Each row is a point. To make a cloud, some directions were put in groups of two or more. Within a group, all points are equally far from the middle, so they leave a hole (a ring in 2 directions, a hollow ball in 3). The other directions are filled evenly. Then the cloud was stretched, turned, moved and blurred a little. How many holes are there, and how many directions does each take, smallest first?

Cloud (13 x 2)
[[-22  11]
 [ 60  35]
 [ 34 -47]
 [ 23 -37]
 [-10  16]
 [ 25  35]
 [-23  54]
 [-37  41]
 [ -3 -10]
 [ 35  29]
 [-30  50]
 [  3  -2]
 [-29   8]]
Holes: 0

Cloud (19 x 3)
[[-46 -41  -3]
 [  8  23   9]
 [-24  54  -9]
 [ 41  -7 -15]
 [-40  14   4]
 [-13  29 -23]
 [ 11 -21  39]
 [ -7 -19 -28]
 [-19  29  30]
 [-15 -35   3]
 [-10 -50  17]
 [  1 -29  41]
 [-37  36 -35]
 [-44   5 -32]
 [-26 -23  -7]
 [-34  60   1]
 [  4 -54  -1]
 [-40  13  -8]
 [ 11 -37  46]]
Holes: 0

Cloud (29 x 4)
[[ 25  -7  -1  10]
 [ -2  24   9   0]
 [-42 -26 -21 -11]
 [-37  -4  11  -8]
 [  2  14  22  -1]
 [-54  -7 -17   2]
 [-14  -6   8  34]
 [ 13  33  13  20]
 [-13 -28 -18 -25]
 [ -4  21 -11 -27]
 [ 13 -13 -17 -25]
 [ -5  10  38 -26]
 [ 17  26 -11  -3]
 [-10 -20  -8  20]
 [  2  30  23  -5]
 [ 12  23   9 -20]
 [-15 -25 -14  12]
 [ 21  -9 -13 -27]
 [  1 -24  26  22]
 [  8 -17  27  10]
 [  4 -38  10   8]
 [ 11 -30  13  22]
 [-17 -28  23 -17]
 [  3   9  23  -6]
 [  2  18 -16 -28]
 [ 14 -18  16 -10]
 [  7  12  32 -19]
 [-60 -14  12  14]
 [-15 -20   2  10]]
Holes: 0

Cloud (31 x 4)
[[-19 -15  40  -4]
 [ 12  22  -3  -2]
 [ -1  23   6  57]
 [  0  15   2  12]
 [-25  40  14   8]
 [-24  24 -19 -27]
 [ 26  34 -40   8]
 [ 22  11 -36  36]
 [ -6 -13 -27  -2]
 [-28 -10 -24  -1]
 [ 22  17 -38  19]
 [-30  26  -8  32]
 [-30 -35  20 -10]
 [  7  29 -12   4]
 [ 33 -19 -26  45]
 [-36 -18  16  43]
 [ 39  -3  -8  31]
 [  8  -8 -17  31]
 [ -5 -45  -8 -20]
 [ 22   1  18  31]
 [-57  37 -17  45]
 [-25  -8 -48  14]
 [-34   9   1  -7]
 [-21  28   4  54]
 [ 13 -13 -32  41]
 [-46  -1  -1   0]
 [-60   9 -27  31]
 [ 17  23 -49   2]
 [-18 -15   4 -30]
 [-56  20 -29  18]
 [-24 -25 -15   4]]
Holes: 0

Cloud (54 x 6)
[[-19  -7  13  22   2  15]
 [ -9 -13  25  -8   2 -24]
 [  1  32  -6 -18   8  27]
 [-18  -2  -8 -30  18  21]
 [ 14  26  22  18 -30   2]
 [-34 -22 -18 -10  16 -22]
 [-13 -20   6  31 -19 -16]
 [ 40 -18 -22   0 -23 -34]
 [  5 -52  11 -23  17 -23]
 [  6 -17   3 -55   6  -5]
 [ 48  12 -32 -15  -2  28]
 [-20 -16  12 -18   6 -25]
 [ 24 -18 -24  12 -17  18]
 [  3  49 -19   3 -11  21]
 [ 40  21  13   8 -45  -3]
 [-15   1 -19  18 -28  22]
 [ 49  -5  15  -1  15  -6]
 [  8 -17 -17 -16 -15  32]
 [  5  31 -53   6 -20  -1]
 [ 18  -4 -46 -17  31   6]
 [ 14 -25  -9  25  25 -32]
 [ -1 -12   2 -29 -41 -23]
 [ -5 -22 -11  37   1 -35]
 [ 10  -5  -4 -58   2  10]
 [ 60   1  11 -11 -30  -7]
 [ 47   8 -24  12 -23  16]
 [-22  -2 -18  32   1  16]
 [  7   7  32   9  -6  -7]
 [ 26  25 -45   7 -27  19]
 [-18 -22  20  -2   3 -27]
 [ 40 -36 -21 -11  -4 -32]
 [ 48  12  12 -23 -10  36]
 [  9 -28 -18  -8  19  30]
 [ -1 -24 -10  22  29  16]
 [-18 -14  22  11 -13 -24]
 [ 27   4  13   5  10 -24]
 [ 19 -19 -19  17 -23  14]
 [  8  -3 -21  25  -4 -43]
 [ 35  14 -46 -28 -21  -1]
 [ 12 -22  -9  18 -27   8]
 [ 11 -30 -38 -20  31 -22]
 [ 17  -5  15 -33  10 -21]
 [ 46  23 -21 -31 -11  33]
 [-19 -11 -10 -37  19   8]
 [-18  -2  16  22  -5  15]
 [ 45 -17 -26 -21 -13 -31]
 [  3 -13  -1 -29  11  38]
 [ 19   0 -43  -6 -25 -33]
 [ 12 -21  15   2 -36   7]
 [ 15  19   4   5 -25 -32]
 [-21  19  -5 -25  -4  -6]
 [-10 -26 -25 -13 -28 -30]
 [ 48   5 -24  -7  13  28]
 [ 21  10 -11 -56 -29   7]]
Holes: 3 (2, 2, 2)
